Each row of a before or after table is a point. One or more steps were done to the points. Then noise was added and the rows were shuffled. The steps act on columns, c1 being the first. Name the steps. A step turns or swaps two columns, mirrors them in a line or flattens them onto one, adds a multiple of one to another, or multiplies or shifts one. Angles are multiples of 10 degrees, from the lower column toward the higher: turns from -170 to 170, lines from 10 to 170 but not 90. Use the fewest steps. Two steps may share a column if one is a turn and the other turns, adds or multiplies; they go together, in the order done. Otherwise the lowest column goes first.
In the rows, zero is written as 128.

Before (11 x 3):
[[121  56 163]
 [132 110  64]
 [126 114  80]
 [130 165 155]
 [ 88  74  74]
 [ 75 153 100]
 [115 171 106]
 [122 105 153]
 [ 52 170  56]
 [ 95 163 172]
 [ 55  71 162]]
After (11 x 3):
[[135 110  72]
 [ 58  74 177]
 [124 111 160]
 [ 51 168  44]
 [ 97 165 159]
 [130 164 142]
 [124 115  86]
 [ 76 155  95]
 [ 83  73  88]
 [119  55 182]
 [119 167  90]]
Steps: add -0.3 times c2 to c3

Before (14 x 9):
[[ 85  95 132 140  86  92 100  90  98]
 [106  54 136 120  59 140 167 152 110]
 [117 125 118 169  83  58 117  84  93]
 [ 85 111 133 156  89 155 119 113 105]
 [ 93  70  68 127 116  91 119 131  93]
 [131  61  82 155  93  84 114 170 130]
 [ 60 181 146 102 181 143 124  71  90]
 [ 77 104 133 174  94  94 167 153 130]
 [114 194 103 103 139 198 132  41 174]
 [157 194 159  72 177  82 110  29 138]
 [143  83 154 133 221 171 138  80  27]
 [ 92 228 145  93 115 155 102 100  83]
 [122  70 120 173 118 146 101 164 130]
 [206 116 114 135 205 208 225  75  56]]
After (14 x 9):
[[ 97 226 145  82 119 155 178 123 148]
 [106  59 138 134  61 137 109 153 167]
 [ 62 179 147  77 180 145 154  90 157]
 [ 84 112 132 144  93 151 146 106 141]
 [ 77 101 133 177  95  96  97 131 147]
 [117 196  98  62 141 202  95  59  97]
 [160 193 160  28 178  82 137  68 108]
 [ 85  97 129 119  87  90 169  91 131]
 [ 93  70  68 132 115  90 152 135 149]
 [145  83 157 106 224 176 181  85 215]
 [207 115 111 107 208 207 106  79 244]
 [128  60  87 171  92  77 134 153 118]
 [117 124 115 135  85  55 160  68 151]
 [118  68 118 184 122 143 150 135 105]]
Steps: turn c4 and c8 by -30 degrees; turn c7 and c9 by 140 degrees

Before (12 x 14):
[[118 106 140 110 193 120 125 143 130 130 147 136 104 105]
 [110 142 115 123 121 139 131 146 126 114 147 125 144 142]
 [148 146 126 114 164 155 136 140 100 109 147 137 124 119]
 [116 155 120 111 129 147 111 111 120 146 143 137 149 114]
 [116 144 168 155 148 113 113 124 100 138 123 152 143 150]
 [126 127 142 113 140 148 112 108 132 127 148 113 145 168]
 [138 152 130 135 148 137  96 141 124 114 153 117 133 104]
 [115 150 123 109 138 150 103 118 123 112 155 123   7 136]
 [127  25 167 141 159  79 107  85 119 132 149 187 152 114]
 [142 153 128 107 121  78 116  92 119 124 143 132 146 108]
 [123 126 145 111 131 130 105 126 113 115 103 127 140 112]
 [128 131 163 108 121 140 126 142 115 136 155 124 151 123]]
After, 12 rows:
[[110 127 169 135 126  80 124 126 118 138 142 222 155 122]
 [118 129 169 141 127 116 125 118 101 122 118 166 142 132]
 [115 136 140 116 124 149 121 111 133 107 142 103 144 140]
 [106 120 139 113 142 121 153 151 134 140 136 141 107 117]
 [110 137 118 110 123 148 119 105 123 146 128 143 146 112]
 [131 125 122 101 139 153 150 132 102 125 156 144 126 133]
 [111 122 161 102 124 137 125 141 114 135 144 120 152 119]
 [139 127 149 107 120 129 111 127 112 123 109 125 143 131]
 [102 134 125 110 117 150 112 111 125 116 141 123   6 139]
 [124 127 130 133 120 133 111 134 122 134 153 109 135 122]
 [101 123 112 124 130 137 127 140 127 114 131 122 144 141]
 [129 141 127 102 121  78 113  89 119 138 147 136 145 125]]
Steps: turn c1 and c11 by 40 degrees; flatten c2 and c8 onto the line at 110 degrees; add 0.5 times c9 to c4; flatten c5 and c7 onto the line at 60 degrees; flatten c10 and c14 onto the line at 140 degrees; multiply c12 by 1.6
